Rows are points. Two turns around zero, p and q, are shown by what they do to some points. Write where each new point lands after one turn and then the other. Backwards means that the second turn is done in reverse. Each puzzle has new turns, and all numbers are rounded.

Turn p:
[-2.4  1.4 -1.2] => [-1.9  2.0 -1.3]
[ 5.4 -5.0  4.2] => [ 3.8 -6.4  4.0]
[-0.9  1.7  1.5] => [-0.8  1.6  1.6]
[-1.7 -1.5 -0.3] => [-1.9 -1.1 -0.7]
[-0.4  3.5 -4.2] => [ 0.8  4.0 -3.6]
Turn q:
[ 1.5  4.0 -0.6] => [ 1.1  4.2 -0.3]
[ 3.7 -0.5  0.4] => [ 3.7 -0.1  0.9]
[-7.9 -2.8 -0.8] => [-7.4 -3.6 -1.9]
[ 3.7 -0.2 -1.1] => [ 3.8  0.2 -0.6]
[-1.0 -0.6  2.0] => [-1.2 -0.8  1.8]
Where do these land?
q, then p: [-1.0 -2.1  3.1] => [-1.9 -2.4  2.3]
p, then q: [-0.1  2.0 -3.0] => [ 0.7  2.5 -2.5]
p, then q: [-3.8 -3.4 -0.8] => [-3.6 -2.9 -2.4]
p, then q: [ 0.8  5.5 -2.5] => [ 1.6  5.8 -1.1]
p, then q: [ 4.1 -2.0  3.2] => [ 3.1 -2.9  3.7]

Turn p:
[-1.5  3.8 -1.7  0.5 -0.9 -3.4] => [-2.5  2.5 -2.5  1.5 -1.8 -2.8]
[-1.7 -1.8 -2.2 -3.1 -0.4  2.6] => [-0.8 -1.6 -1.9 -1.6 -0.4  4.2]
[-1.3 -3.8 -2.1  0.1 -0.3 -2.4] => [-1.8 -4.4 -1.3 -0.7  0.0 -1.2]
[-1.1  3.2  9.1  0.2  0.5  2.1] => [-0.5  5.6  8.1 -1.0  0.1  0.8]
[-1.9 -1.0 -0.7  1.2 -2.2  3.4] => [ 0.1 -1.6  0.9  1.9 -2.3  3.3]
[-2.2  2.6 -0.3  1.7  2.6  0.1] => [-2.3  2.1 -0.1  2.9  1.7  0.2]
[ 9.6 -3.1 -2.2 -0.6  0.6 -2.4] => [ 7.8 -2.7 -3.2 -2.9  2.6 -4.4]
Turn q:
[-12.1  -1.6   0.8  -1.0  -1.1   3.3] => [-11.4   3.6   2.0  -1.5  -0.2   3.8]
[ 3.7  0.4 -1.6 -1.1 -2.3  0.3] => [ 3.6 -1.0 -1.4 -0.6 -2.4  1.0]
[ 1.5  2.8 -2.4  0.3  1.1 -1.6] => [ 1.9  1.2 -3.2 -0.1  0.5 -2.1]
[ 3.7 -1.0 -1.3 -2.3  2.4 -1.5] => [ 2.9 -3.2 -1.3 -2.3  1.3 -1.6]
[ 1.5  1.3  3.1 -1.3 -1.0 -3.0] => [ 2.1  0.8  2.7 -1.1 -1.5 -3.1]
[ 3.0 -3.3 -2.4  5.5  0.2 -0.3] => [ 1.1 -4.1 -2.1  5.8  0.2  0.1]
[-1.3  1.5  3.8  0.0  0.7  2.8] => [-0.1  2.8  3.4 -0.1  2.0  1.9]
Where do these land?
q, then p: [ 3.4  1.5  7.6 -3.2 -2.6  2.8] => [ 5.2  4.9  5.4 -4.1 -0.2  0.2]
q, then p backwards: [-4.0 -3.6  2.8  3.5  2.8  1.0] => [-5.0 -1.2  1.6  3.3  4.2 -0.2]
q, then p: [ 3.2 -1.0  5.3 -4.5 -5.4 -0.6] => [ 4.0  1.4  4.5 -5.8 -4.1 -0.4]
q, then p: [ 1.7 -0.6 -0.4  4.0  1.2 -0.4] => [ 0.9 -1.9  0.5  3.1  1.6 -2.1]
q, then p: [ 1.3  1.4 -3.4 -2.8  1.6 -0.6] => [ 0.5 -0.6 -4.5 -2.0  0.9  0.5]
q, then p: [ 0.4  2.5 -5.8 -1.3 -1.1 -0.6] => [ 0.7 -0.7 -6.1  0.5 -2.1  0.9]
q, then p: [-3.8  0.4 -0.2  4.0  0.8  0.5] => [-3.2  0.8  0.7  4.5  0.4  0.0]
p, then q backwards: [-1.9  0.4  0.9  2.2  2.5 -2.7] => [-2.6 -0.7  1.3  2.2  2.3 -2.0]
q, then p: [-0.3 -1.0 -6.9 -2.0  0.4  0.7] => [-0.6 -3.4 -5.4 -0.1 -0.6  3.4]
